Each row of a before or after table is a point. One or more steps were done to the points. Then noise was added and the rows were shuffled. The steps act on columns, c1 being the first. Write out the steps. A step turns or swaps two columns, mirrors them in a line or flattens them onto one, adds a multiple of one to another, or multiplies or shifts one. Angles are multiples of 10 degrees, from the lower column toward the higher: turns from -170 to 170, lines from 10 to 170 but not 90. Use the fewest steps. Two steps may share a column if one is a turn and the other turns, adds or multiplies; they go together, in the order done. Otherwise the lowest column goes first.

Before, 9 rows:
| -26 |  -8 |
|  32 |  54 |
|  -5 |  57 |
|  22 | -48 |
| -47 | -23 |
| -23 | -11 |
| -47 |  76 |
|   7 | -23 |
| -54 |  47 |
After (9 x 2):
|  55 |  32 |
| -25 | -46 |
|  72 | -47 |
|  47 | -54 |
|  -8 | -29 |
| -12 | -24 |
|  61 |  -5 |
| -46 |  24 |
| -26 |   8 |
Steps: swap c1 and c2

Before (11 x 6):
| -13 | -11 |  41 |  17 | -26 | -19 |
|  13 |  15 |  48 | -64 |  18 | -30 |
|  46 |  48 |  46 | -13 | -11 | -10 |
|  68 | -14 |  24 | -21 |  30 |  19 |
|   0 | -10 |  47 |  -6 | -13 | -38 |
| -23 | -27 |  43 |  21 | -36 | -30 |
| -26 |   3 |   3 |  -1 |  46 | -32 |
|   5 |  37 |   0 |   2 | -53 |  14 |
|  -4 | -19 |  47 |   4 |  51 |  90 |
| -27 |  64 |  11 |  -8 |  41 | -32 |
| -30 |  56 | -74 |  15 |  42 | -25 |
After:
|   36 |   31 |   56 |   30 |  -23 |  -10 |
|   -9 |   11 |  -16 |  -23 |   93 |  -33 |
|  -31 |   87 |  -66 |  -16 |   81 |  -26 |
|   52 |  -27 |   29 |   46 |   59 |   20 |
|   59 |    5 |   29 |  -25 |   37 |  -31 |
|  -31 |  -35 |   10 |   -7 |  -74 |  -30 |
|   -2 |   27 |   25 |    7 | -108 |   13 |
|    5 |  -18 |   17 |   -2 |  -27 |  -37 |
|   -7 |   64 |   10 |  -28 |   83 |  -30 |
|  -22 |  -21 |   24 |   -4 |  -52 |  -19 |
|   -5 |  -55 |   94 |   -1 |  104 |   92 |
Steps: turn c1 and c4 by 60 degrees; add 0.7 times c6 to c3; turn c2 and c3 by 20 degrees; multiply c5 by 2

Before, 14 rows:
|  -26 |   21 |    8 |  -14 |   17 |  -89 |  -40 |   41 |  -42 |    5 |  -35 |   18 |
|   69 |  -14 |   31 |  106 |  -48 |   14 |  -38 |  -16 |   -9 |  -20 |   13 |    4 |
|   67 |  -27 |  -45 |   24 |   -4 |   27 |  -18 |   -9 |  -37 |  -70 |    1 |  -25 |
|  -11 |   70 |   11 |  -34 |   -7 |   10 |   83 |  -56 |    8 |  -65 |  -45 |  -11 |
|   -5 |  -38 |  -18 |   78 |  -68 | -102 |   85 |   52 |   -9 |   42 |   30 |  -26 |
|  -45 |   65 |  -37 |   28 |  -68 |   28 |   13 |   25 |  -98 |  -30 |  -14 |   29 |
|   28 |   20 |   21 |    5 |   21 |    0 |  -54 |   34 |  -51 |   48 |   43 |    3 |
|  -58 |   19 |  -40 |   11 |   25 |   29 |  -53 |   51 |   24 |  -84 |   -5 |   -5 |
|   42 |   44 |   44 |   39 |  -34 |  -23 |  -51 |  -61 |   33 |    4 |  -57 |   -3 |
|   35 |   -9 |  -52 |   -8 |   30 |  -57 |  -33 |  -61 |   17 |   51 |   -5 |   10 |
|  -30 |  -23 |   20 |   -6 |  -21 | -107 |   68 |  -14 |   10 |    6 |   50 |   30 |
|   26 |   96 |  -63 |  -12 |   21 |  -52 |    9 |   28 |  -80 |  -19 |   19 |   31 |
|   66 |   27 |   24 |  -42 |   34 |   16 |  -30 |  -25 |   35 |    3 |  -43 |   67 |
|   -9 |    6 |  -11 |   41 |   51 |  -24 |   65 |   30 |  -72 |  -11 |   28 |   35 |
After (14 x 12):
|  -3 |  61 |  -2 | -33 | -42 | -13 |  84 | -36 |   4 |  69 | -26 | -13 |
|   0 |  25 |   1 | -45 | -35 | -10 | -42 | -12 | -38 | -40 |  -1 |  21 |
| -25 |  66 | -49 |  35 |  18 |  12 |  16 | -39 | -95 | -14 | -66 |  22 |
|   0 | -24 |   0 | -44 |  55 | -14 |  68 |  13 |  10 |   9 |   4 |  32 |
| -20 |  95 | -31 | -26 |   2 | -13 |  14 | -28 | -88 | -16 |  23 |  31 |
|  -7 |  -5 | -24 | -27 | -24 | -10 | -33 |  67 |  15 |  32 |  21 |   7 |
|  18 |  21 |  27 |   9 |  27 |  -4 | -56 |  30 | -46 | -49 |  39 |   6 |
| -14 |   5 | -10 |  24 |  -4 |   6 |  63 | -20 | -71 | -22 |  55 |  31 |
| -16 | -38 | -18 |  35 |  59 |  15 |  83 |  12 | -13 | -59 | -41 | -30 |
|  -7 | -27 |  -1 |  28 |   0 |  12 | -17 | -62 | -38 |  27 | -10 | -23 |
|  34 |  47 |  56 |  33 | -30 |  14 | -49 |  27 |  36 |  59 | -58 |  -7 |
|  24 |  33 |  51 | -31 | -49 | -14 | -32 |  14 |  27 |  22 |   8 |  60 |
|  33 | -17 |  52 |  98 |  33 |  33 | -41 | -17 |  -3 |  26 | -30 |  12 |
| -25 |  23 | -50 |  14 | -17 |   5 | -54 | -91 |  22 | -19 |  15 |  -9 |
Steps: flatten c1 and c3 onto the line at 60 degrees; flatten c4 and c6 onto the line at 20 degrees; mirror c5 and c11 in the line at 60 degrees; turn c8 and c10 by -110 degrees
